Each row is a point. To make a cloud, some directions were put in groups of two or more. Within a group, all points are equally far from the middle, so they leave a hole (a ring in 2 directions, a hollow ball in 3). The other directions are filled evenly. Then the cloud was stretched, turned, moved and blurred a little. How many holes are there, and how many directions does each take, smallest first?

Cloud (14 x 2):
[[ 0.0  2.9]
 [-3.4  0.7]
 [-2.8  2.8]
 [ 3.3  0.8]
 [-0.3  3.0]
 [-1.2  2.0]
 [-2.7  3.2]
 [ 4.0 -0.5]
 [ 5.6 -0.5]
 [-0.8 -6.6]
 [ 2.2 -3.8]
 [ 3.6  1.6]
 [-2.8 -4.1]
 [ 5.2  1.1]]
Holes: 0

Cloud:
[[ 2.9  2.0 -6.1]
 [-0.2  3.9 -3.2]
 [-4.1  0.6 -1.0]
 [-3.1  0.9 -4.6]
 [ 3.2 -1.4 -0.2]
 [-3.8 -0.5 -1.8]
 [ 2.4 -0.5  2.9]
 [-3.3 -1.9  0.1]
 [-1.5  5.2  1.7]
 [-1.8  5.1  1.3]
 [ 1.4  3.5 -1.1]
 [-0.5  4.2 -2.3]
 [-0.2 -1.4  7.4]
 [-2.7 -2.3 -2.5]
 [-0.4  2.6 -7.3]
 [-1.0 -3.9 -2.0]
 [ 0.8 -0.3  7.5]
 [ 0.4  4.0 -1.9]
 [ 3.0 -0.5  0.7]]
Holes: 1 (2)

Cloud, 49 rows:
[[ 5.1 -2.5 -4.9  1.2  0.0 -1.1]
 [ 0.0 -0.6 -4.3  0.1  3.9 -3.9]
 [ 0.3 -2.6 -4.1 -4.9  1.0  3.3]
 [ 3.3  5.0 -3.5 -2.8  2.9 -1.6]
 [ 5.0 -0.3 -1.3 -4.0  3.8  3.2]
 [ 3.7 -3.8  2.8  2.3  2.5 -2.2]
 [-1.1  2.1 -4.6 -6.5  0.4  3.1]
 [ 2.2  2.2  0.8 -3.6  5.8  6.1]
 [ 0.7  0.2 -4.6 -5.8  0.7  7.8]
 [-1.3 -0.7 -2.0 -2.8  3.6 -4.3]
 [ 2.3 -1.6  4.4  1.9 -2.8 -1.4]
 [-0.2 -3.4  3.4 -1.7  3.2 -2.3]
 [ 4.9  0.9 -3.0 -5.8  2.3  6.0]
 [ 4.0 -2.1 -2.1  2.2  0.0  4.2]
 [ 3.3 -1.1 -2.3 -0.1  1.7  7.4]
 [ 1.1 -4.6  2.1  1.2  2.9  1.1]
 [ 1.4 -1.0 -3.2 -2.3  2.2  8.8]
 [ 0.8  2.8  3.0 -0.8  3.0  6.5]
 [-2.2  0.5 -2.9  4.1  1.9 -0.9]
 [ 2.6 -0.9  2.6  3.8 -3.9 -2.5]
 [ 2.6  4.5 -4.3 -3.3 -1.2 -1.9]
 [ 4.6  2.1  1.0 -2.4 -1.0 -3.2]
 [-1.3  1.3 -0.5  5.1  0.6 -3.3]
 [-2.1  6.7 -1.1 -3.3 -0.2 -1.0]
 [-0.7 -0.6 -0.5 -5.9 -2.3  0.6]
 [ 4.6 -0.9 -4.7  1.7 -0.3  2.4]
 [-0.5  0.5  3.4 -3.2 -2.5  1.8]
 [-1.3  1.4 -0.8 -4.1  5.6  2.0]
 [-3.5  0.1 -1.0  1.3  2.5  3.9]
 [-1.1 -0.4  0.4 -0.8 -2.7  6.5]
 [ 5.9  1.0 -2.9 -3.7 -0.7 -0.3]
 [ 2.5  3.1 -5.5  1.1 -2.9  3.2]
 [-0.1  0.5  1.7  4.6 -1.1 -7.1]
 [ 0.3 -4.1  3.2 -0.9 -5.2 -0.9]
 [-2.0  1.0  3.2 -2.4 -2.0  2.4]
 [ 1.4 -6.6 -1.7  0.2 -0.1  2.8]
 [-1.3 -0.7 -1.7 -2.4  5.5  2.3]
 [-3.5 -3.5  3.9  1.3 -0.2 -4.4]
 [ 2.5 -2.2  4.3  1.0  1.8 -1.0]
 [ 4.4  1.7  0.1 -0.6  2.3 -4.5]
 [ 4.3 -1.1 -2.7  3.1  2.0  1.0]
 [-4.3  1.8  0.8 -0.2 -2.5  0.3]
 [-0.2  4.5 -1.3  3.5 -2.7  0.4]
 [ 0.2 -0.7 -1.3 -6.8  0.1  1.0]
 [-2.6 -2.3 -4.3  2.9 -0.3 -0.3]
 [ 2.8  3.4  2.0  0.7 -3.1 -1.5]
 [-0.8  2.9 -0.3 -7.3  0.8  2.6]
 [ 2.4  4.8  0.9  1.3  2.5 -1.8]
 [-0.1 -1.9 -4.6 -2.7 -0.5 -5.7]]
Holes: 2 (2, 3)

Cloud (84 x 8):
[[-1.9  2.0 -5.1  4.7 -1.7  2.0 -2.3  1.3]
 [-2.0 -2.3  1.8  7.6  1.0  5.1  0.6  2.0]
 [ 1.8 -6.6  0.0 -0.4  2.6 -0.7  7.4 -0.9]
 [-0.6 -1.6 -2.3  6.3  4.8 -2.9 -3.5  0.8]
 [-2.2  0.4  1.8 -2.6 -4.1 -5.0 -0.1 -0.4]
 [-3.7 -4.2 -0.7 -1.7  6.1  0.3  0.0 -2.1]
 [ 1.2  2.0  5.2  0.0  2.4  3.3  0.9  0.5]
 [-1.8 -1.3  4.0 -1.6  1.1 -0.9 -3.6 -0.6]
 [ 0.3  4.2 -4.5  1.0 -1.1 -1.3  0.9  1.3]
 [-5.3 -2.8 -0.4 -4.0  0.6  4.1  0.1 -0.8]
 [ 4.1  4.9  3.1  3.7  0.5 -1.9  1.7 -2.3]
 [-2.1 -3.2  3.0 -2.5  0.5 -0.4 -1.1 -2.1]
 [ 0.1  1.0  1.7  6.7  4.9  1.2 -2.8  0.9]
 [-5.1  1.1  4.6  1.1  2.1  4.1  1.4 -4.0]
 [-5.7  1.3  0.5 -2.8  0.2  4.1  4.8 -0.4]
 [ 0.5 -4.5 -1.1  4.0  1.2 -0.3 -2.5  1.0]
 [-4.9  2.0  1.1  0.9 -3.1 -3.4  1.1  1.1]
 [-2.4  0.7 -4.7 -0.6  3.6  1.4  2.1 -0.1]
 [-0.8  4.1 -2.3  1.9  1.6 -3.9 -1.5 -0.3]
 [ 3.2  2.8  3.6  0.5 -2.9  0.9  5.3 -0.7]
 [-3.2 -0.7  2.4  2.9  1.5  4.2 -2.2  3.7]
 [-2.6 -3.8 -2.6 -2.7  0.4 -1.1  2.9  3.5]
 [ 1.3  4.6  2.9 -3.1 -2.6 -2.2 -3.1  0.2]
 [-6.1 -4.4  1.8  3.8  3.6  1.4  3.4 -3.0]
 [-0.2  2.1 -1.2 -0.9 -3.1 -0.4 -0.7 -6.6]
 [-0.6 -0.3  4.4 -2.5  3.3  0.1 -1.7  1.5]
 [ 3.4  2.9 -1.4 -2.3  3.5 -1.4 -3.2 -1.3]
 [-0.5 -3.0  0.1 -2.2 -1.1 -2.1 -3.3  2.3]
 [-3.2  1.5  3.2 -2.5  2.7 -1.3  4.3  0.7]
 [-1.6 -4.6  3.3  1.6  4.9 -2.8  0.7 -1.7]
 [-3.0  2.2 -3.6 -1.9 -3.4 -0.2  5.1 -4.1]
 [ 0.9  4.0 -0.6  2.6  2.6 -0.4  2.5 -5.5]
 [-1.3 -3.1  0.8 -6.4 -1.8 -4.9  2.2 -2.3]
 [-5.8 -5.5  3.5 -3.6  0.7 -2.2 -0.8 -1.8]
 [-2.2 -0.9 -0.5  3.0  4.6  4.4  1.5 -1.2]
 [-8.1 -1.9  0.8  1.1  0.7  1.8 -1.0  2.4]
 [ 0.5  3.9  2.3 -1.0 -1.8 -2.8  3.8  0.0]
 [ 0.7  2.3 -0.9 -4.8 -1.8 -5.0  0.4 -2.9]
 [-1.1  1.7  3.9 -5.3  1.9 -4.3  0.6 -4.6]
 [-6.4  7.4  1.0  1.7 -3.5  3.0 -2.9  2.0]
 [ 0.5 -0.4 -2.1  2.2 -4.4 -1.4  6.4 -0.4]
 [-5.1 -0.6 -2.1  4.4  0.1  5.3 -2.4  1.7]
 [-1.1 -3.0 -0.2 -3.9 -3.3 -3.1  2.2 -2.3]
 [ 0.7  0.6  1.9 -1.7 -3.2  0.3  1.8 -7.2]
 [-1.4 -6.0 -4.7  2.4 -1.0 -3.9 -1.4  1.7]
 [-2.0 -5.5  1.1  3.8  4.0 -2.7 -3.1 -0.4]
 [-4.0 -0.9 -1.3 -1.8 -4.9 -0.1  1.5  1.1]
 [-1.1  0.3 -1.6  3.3  1.3  5.2  1.1  4.7]
 [-1.0 -2.1  0.3  4.0 -0.1 -8.1  1.7 -5.1]
 [ 2.8 -2.2 -1.2  3.7  5.1 -4.9  0.2 -2.3]
 [-0.2  2.3  0.7  7.1 -0.5 -0.5 -1.1 -5.2]
 [-0.1 -0.4 -1.0  0.2  1.1 -5.9  2.7 -6.8]
 [-1.1 -1.0  2.3  2.7 -0.6  4.6 -0.8  3.0]
 [ 2.8  2.1  1.0 -1.3 -2.6 -3.7 -0.5  0.8]
 [-3.0  5.1  1.1 -2.3  5.9 -0.9 -2.6  1.0]
 [ 1.6  5.0 -3.3 -1.5  3.6 -4.7 -3.0  1.4]
 [-0.8 -1.6  2.4 -2.5 -1.5 -1.7  0.6 -6.7]
 [-4.2 -3.9 -4.2  3.1  0.9 -2.6  5.3  1.8]
 [ 2.6  3.3  2.1 -3.4  2.0 -1.9  2.5 -6.4]
 [ 1.9  3.6 -3.1 -2.9  0.7 -4.7 -3.4  0.0]
 [-0.2  2.5 -1.8  1.5 -2.1 -4.8  3.4 -1.7]
 [-1.5  4.1 -0.3  1.4  3.9  0.7 -8.0  1.0]
 [-2.6  3.8  4.9 -1.6  3.3  5.0 -1.3 -1.1]
 [-3.6 -3.1 -1.2  2.9 -0.7  2.8  2.5  2.8]
 [-0.3  4.2 -1.7  0.5 -3.2 -2.2  1.8 -4.3]
 [ 2.0 -2.9  2.5  2.6 -1.9 -4.5  2.5  0.9]
 [-3.7  3.8  3.2  4.7 -2.2  3.1  1.6  2.6]
 [-2.6 -0.8 -3.1  1.8 -5.1 -3.3  5.1 -5.9]
 [ 3.9  0.1  0.1 -0.5  2.1 -0.7  1.4 -4.4]
 [-3.2  5.8  5.2 -1.7 -0.7  2.0  2.2 -3.4]
 [ 0.4  6.7  2.5  2.3 -4.2  1.1 -5.8 -3.0]
 [-4.0  0.4  1.3  0.0  3.9 -0.5  6.2 -0.5]
 [ 3.4 -3.8 -2.8  0.2  2.6 -3.2 -1.4  3.7]
 [-1.4 -1.1 -0.9  4.1  3.1 -6.1  1.6 -4.3]
 [-3.3  3.7 -2.6  1.2 -0.4 -2.0 -5.3 -2.3]
 [ 5.7 -1.9 -0.5  1.6  0.1 -6.0  2.8  0.6]
 [ 2.8 -0.5  3.0 -3.6  0.0 -1.0  4.7 -3.8]
 [-5.2 -4.9 -3.3  3.4 -0.9  1.9  6.2 -1.6]
 [-5.2 -1.0  2.5 -0.1 -5.2 -2.9  4.8 -3.6]
 [-0.8 -0.6 -5.1 -0.2  0.9  2.9  5.5 -3.3]
 [-2.4  3.9 -2.3 -1.2  1.8 -1.3  1.0 -5.1]
 [-3.5  0.1  1.8  6.1  2.2  0.1  2.5 -6.6]
 [-3.0  1.3 -3.7 -0.2 -0.8 -1.2  1.7  3.9]
 [-2.7 -2.5 -2.0  2.1  4.0 -2.9  5.1  4.8]]
Holes: 1 (4)

Cloud, 107 rows:
[[ 1.1  4.2 -2.6 -1.3 -1.9 -1.2 -4.8  0.1  5.5]
 [ 3.0 -1.3  0.9 -8.6 -0.1  5.1 -0.8  0.1 -1.1]
 [ 1.9 -1.8  1.2 -2.0  1.5 -1.3  4.1  2.4  0.3]
 [ 1.6 -6.9  5.8 -2.7  4.0  5.2  0.7  3.3  0.8]
 [ 4.3 -4.2 -0.4 -3.2 -3.1 -2.6 -2.5  0.5 -1.7]
 [ 3.5 -4.2  5.2 -5.3  2.3  4.7  0.3 -2.6  0.2]
 [ 2.8  3.0 -1.2 -3.7 -3.5 -0.4 -5.3 -3.3  0.6]
 [-1.3  7.8  5.4  3.8 -0.2 -1.8 -5.8 -3.5  0.6]
 [ 0.9 -1.5 -1.3 -4.5  2.8 -0.5 -1.7 -0.3  4.5]
 [ 3.9  0.4  3.3  2.9  4.6  0.7 -2.5 -1.0 -1.3]
 [ 1.9  2.4  0.1 -1.0  0.6  4.2 -6.6 -2.9  3.1]
 [ 1.7 -1.4 -0.1 -1.7 -3.9 -0.9 -3.1 -2.9 -2.0]
 [-1.2  0.9  4.2 -3.7  2.1  1.4 -1.2  3.7 -4.3]
 [-0.5  1.3 -0.5  7.6  1.3 -3.2 -2.4  0.8  1.3]
 [ 1.8 -0.1  4.2  0.5  4.3  0.8 -4.6 -4.9  3.5]
 [-4.8  3.3  0.8 -5.2  5.9 -0.1 -1.4 -1.8  1.6]
 [ 0.4 -1.1 -1.7 -1.6  2.1 -1.8 -3.5  2.1 -1.0]
 [ 1.2 -0.1  5.1  8.0 -0.2 -0.7 -5.2  0.8 -0.3]
 [ 1.5 -3.3  1.4  0.9 -2.1 -0.8  1.7  3.8  1.0]
 [-1.0 -5.4 -2.3 -3.1  4.8  3.1 -2.2  4.2  2.3]
 [ 0.4 -4.9  2.5  6.0  2.7 -0.6 -2.7  4.6 -4.5]
 [ 0.3 -3.4  2.5  2.7  1.8  2.7 -3.6  5.6 -3.8]
 [-0.7 -0.7  0.4  3.1  1.8  4.1 -4.4  2.5  5.5]
 [-3.0 -0.6 -4.2  2.6 -2.4 -4.7 -4.3 -0.6 -0.7]
 [-0.9 -0.6 -1.5 -6.2  1.4  2.7  2.8  2.6 -3.1]
 [ 0.3  0.2 -1.6 -3.3 -3.0  0.0 -0.7 -1.1  6.1]
 [ 0.9  1.2  3.1  4.4 -3.3 -0.6 -2.8  4.4 -1.5]
 [-1.1  4.0  3.0 -1.6  2.3  3.7 -1.7 -0.3  6.2]
 [ 2.2 -5.6  7.2 -3.4  1.9  1.0 -0.4  2.4 -0.2]
 [ 0.6  1.5  2.4 -3.0 -0.9 -2.4  0.4  3.5 -3.0]
 [ 2.2  1.9  3.8  3.6  3.0  4.2 -1.8 -2.0  7.2]
 [ 2.1 -0.6  2.6 -0.7  1.5  7.9  0.6  3.2  1.1]
 [ 2.5 -0.6  6.0  0.1  5.3  2.9  3.1 -1.2  2.4]
 [-0.9  3.9  5.0  1.1  5.3 -0.8 -4.2  2.9 -0.5]
 [ 1.4  2.4  1.5  1.1  1.5  2.0 -4.0 -1.0 -1.8]
 [-0.8 -2.3 -0.7  4.8  2.9 -0.6 -3.2  2.0 -2.1]
 [ 3.9 -6.6 -0.7 -4.6 -2.6 -1.4 -1.9  3.4 -2.3]
 [-2.4 -1.8  1.5  5.7  3.4  5.1 -3.1  5.0  4.3]
 [ 1.7  4.3  2.0 -2.8 -4.5  0.3 -1.5 -0.6  0.6]
 [-3.6 -1.6 -0.5 -0.9 -3.4  0.6 -4.6  3.9 -4.0]
 [ 4.9 -1.8  3.2  0.3  5.8  5.7 -3.6  3.5 -1.3]
 [-4.8  2.5 -0.5  3.6 -2.3 -3.4 -6.6  1.2  0.6]
 [ 3.0  3.6  4.5  0.1 -2.1  1.4 -6.2 -3.1  1.7]
 [-1.9  0.6  1.5 -0.7 -2.6  0.8  0.1 -0.5 -1.2]
 [-4.1  1.8  1.0  1.2  0.1 -0.7 -1.6 -1.5  4.6]
 [ 4.7  4.0  4.9 -2.8 -3.4  0.2 -0.7 -0.8  3.6]
 [ 1.6 -1.8 -0.9 -3.0 -1.7  1.1  1.4  5.9 -1.3]
 [-0.3 -7.1  3.7  0.1  5.1  0.7  0.6  2.8  3.5]
 [-4.0  3.4  0.3 -5.2  2.6  0.0  0.5 -1.8  2.8]
 [ 0.5 -2.6  0.4  0.4  7.2  5.8 -3.2  1.1  0.6]
 [ 0.4  1.6 -1.4 -1.3 -3.6  1.5 -0.5  3.9  5.5]
 [-5.1 -2.2  5.3  2.8  3.0 -1.8  1.1  3.6  1.2]
 [-2.6 -2.2  0.2 -3.8 -2.7 -1.3 -2.7 -0.3 -4.2]
 [ 1.1  2.3  5.0  1.3  4.1 -1.0 -1.9 -0.2 -3.6]
 [ 1.1 -3.1  1.0 -3.2 -3.7 -1.5 -4.4 -2.0 -1.4]
 [ 0.0 -6.0 -1.4  0.1  2.1 -1.2 -3.5 -1.2  2.3]
 [-2.5 -0.7  0.1  2.8  1.4  1.9 -4.0 -2.5  4.1]
 [-4.2 -2.8 -0.5 -1.4  6.2  0.8 -1.6  1.3  0.3]
 [-1.4  2.5  1.9  0.9  3.7 -0.3  1.0  3.3  3.5]
 [ 2.3 -3.4  8.0 -0.2  4.4  0.0 -2.1 -4.1 -3.1]
 [-7.1 -2.8  1.0 -1.4  1.9 -2.2 -6.0  2.3  1.5]
 [ 1.3  2.7  2.0  2.6  2.4  2.4 -5.0 -3.9  2.9]
 [-4.2  0.3 -0.5  0.0 -1.5 -2.6 -2.5 -1.9  4.9]
 [ 2.5  0.0 -1.8  0.3 -6.5  0.3  0.3 -0.5  3.9]
 [ 5.4 -4.0 -1.0 -1.6 -0.8  2.0  0.0  0.9 -3.0]
 [-2.4 -0.6 -1.0 -1.2 -1.8 -0.7 -2.9 -0.9  6.0]
 [-2.0 -4.6 -1.5 -3.7  2.5 -1.2 -0.8  5.0  3.2]
 [ 1.3 -0.7  4.4  7.3  4.4  1.4 -2.0  1.1  5.2]
 [-4.8  1.2  2.7 -3.7  4.0 -0.4 -1.0 -1.3  3.2]
 [-3.8 -4.4  1.7 -1.1  3.1  2.3 -1.1  4.5  3.0]
 [ 2.4 -3.5 -2.5 -6.8  4.4  7.1  1.7 -0.6  3.0]
 [-0.1 -4.0  4.8  3.9  3.9 -1.4 -3.9 -1.3 -2.6]
 [-5.0  0.8 -1.3 -6.0  2.3 -0.7  0.7 -0.3  1.7]
 [-4.5  0.9 -0.8  3.3 -0.3  0.8 -1.0  0.4  3.5]
 [ 2.4  1.5  1.4  7.0  3.7 -1.0 -2.2  1.4 -0.5]
 [ 2.7  2.1  5.4  4.7  0.7  1.4 -1.9  3.7 -2.1]
 [ 1.2 -2.1  1.3 -0.8  7.6  1.4 -1.7 -0.7  0.6]
 [-1.5 -6.5  2.7  0.4  6.2  0.6  3.7  1.8 -0.5]
 [ 4.7 -0.1  1.6  0.2  2.6  4.7  3.6  2.9 -0.5]
 [-3.2 -4.3  1.6 -4.1  3.5  4.0  1.9 -0.7 -4.4]
 [-5.0 -1.3  0.8  0.4 -2.3 -0.8  0.4  2.3 -0.1]
 [-0.5 -2.8  1.1 -0.4  2.6  1.5  2.4  0.6  1.7]
 [ 6.5  3.2  4.8  2.5 -0.2 -0.3 -1.5  1.1 -0.3]
 [-0.1 -1.1  2.8  1.3  6.5  5.5  0.2 -0.4  3.5]
 [ 0.2 -0.2  2.7 -1.4 -1.8  2.4 -4.1  3.5 -1.8]
 [ 0.2 -3.3 -0.2  1.0  3.0 -5.3 -2.2  1.5 -0.2]
 [-2.3 -0.7  4.3  5.3  4.8  4.6  1.2  1.9  2.2]
 [ 1.4 -2.1  4.3  1.6  2.5  1.5 -4.4 -3.3 -1.8]
 [-1.7  0.4 -1.2 -7.5  5.0  2.1 -2.0 -1.0  2.9]
 [ 1.9 -0.4  2.4 -2.5  2.2 -1.7 -4.0 -1.5 -1.1]
 [-2.4 -1.0 -1.9 -0.8 -5.1 -4.1 -2.3  0.8 -4.2]
 [ 0.9  1.1  6.0  5.3 -3.6 -1.0 -4.5  1.5 -0.1]
 [-0.8 -3.6  3.6 -0.4  2.7  0.9 -1.4 -3.5 -5.4]
 [-4.7 -1.0  2.2 -2.6  5.6  0.2 -3.8 -5.0  0.8]
 [ 1.4  3.6 -2.4 -1.0 -0.4  0.4 -0.8  3.4  6.2]
 [-3.5 -5.6 -2.6 -3.6 -1.9  0.2 -6.7  3.2 -3.1]
 [ 4.9 -1.4 10.0 -2.9  2.5 -0.7 -2.0 -0.6  0.1]
 [-0.5 -2.3  8.4  0.4  3.0 -0.9 -0.3 -0.9 -3.4]
 [ 2.3  1.7  6.2 -0.2 -0.2  5.1 -5.6 -0.4  0.3]
 [ 2.7  0.2  1.8 -1.2  4.3 -0.8 -3.3  0.5  0.4]
 [-0.9  1.6  0.5 -4.5  3.2 -3.9 -3.1 -0.9 -2.0]
 [-4.4  1.5 -2.9  1.2 -2.1  2.6 -0.7  1.2  3.2]
 [ 1.1 -2.8  5.7  0.7  8.0  3.4  2.5 -2.0  2.8]
 [ 2.7  1.6  0.8  2.6 -0.9 -0.2 -0.7  1.4  7.5]
 [-1.5 -0.2 -2.2 -0.1 -2.4  2.7  1.5  0.6  0.4]
 [ 0.1 -5.4  4.1 -1.0  7.7  6.5  1.4  4.4  2.1]
 [ 0.7  1.0 -1.7 -1.7 -0.6  0.6 -0.5 -0.9  5.8]]
Holes: 1 (2)
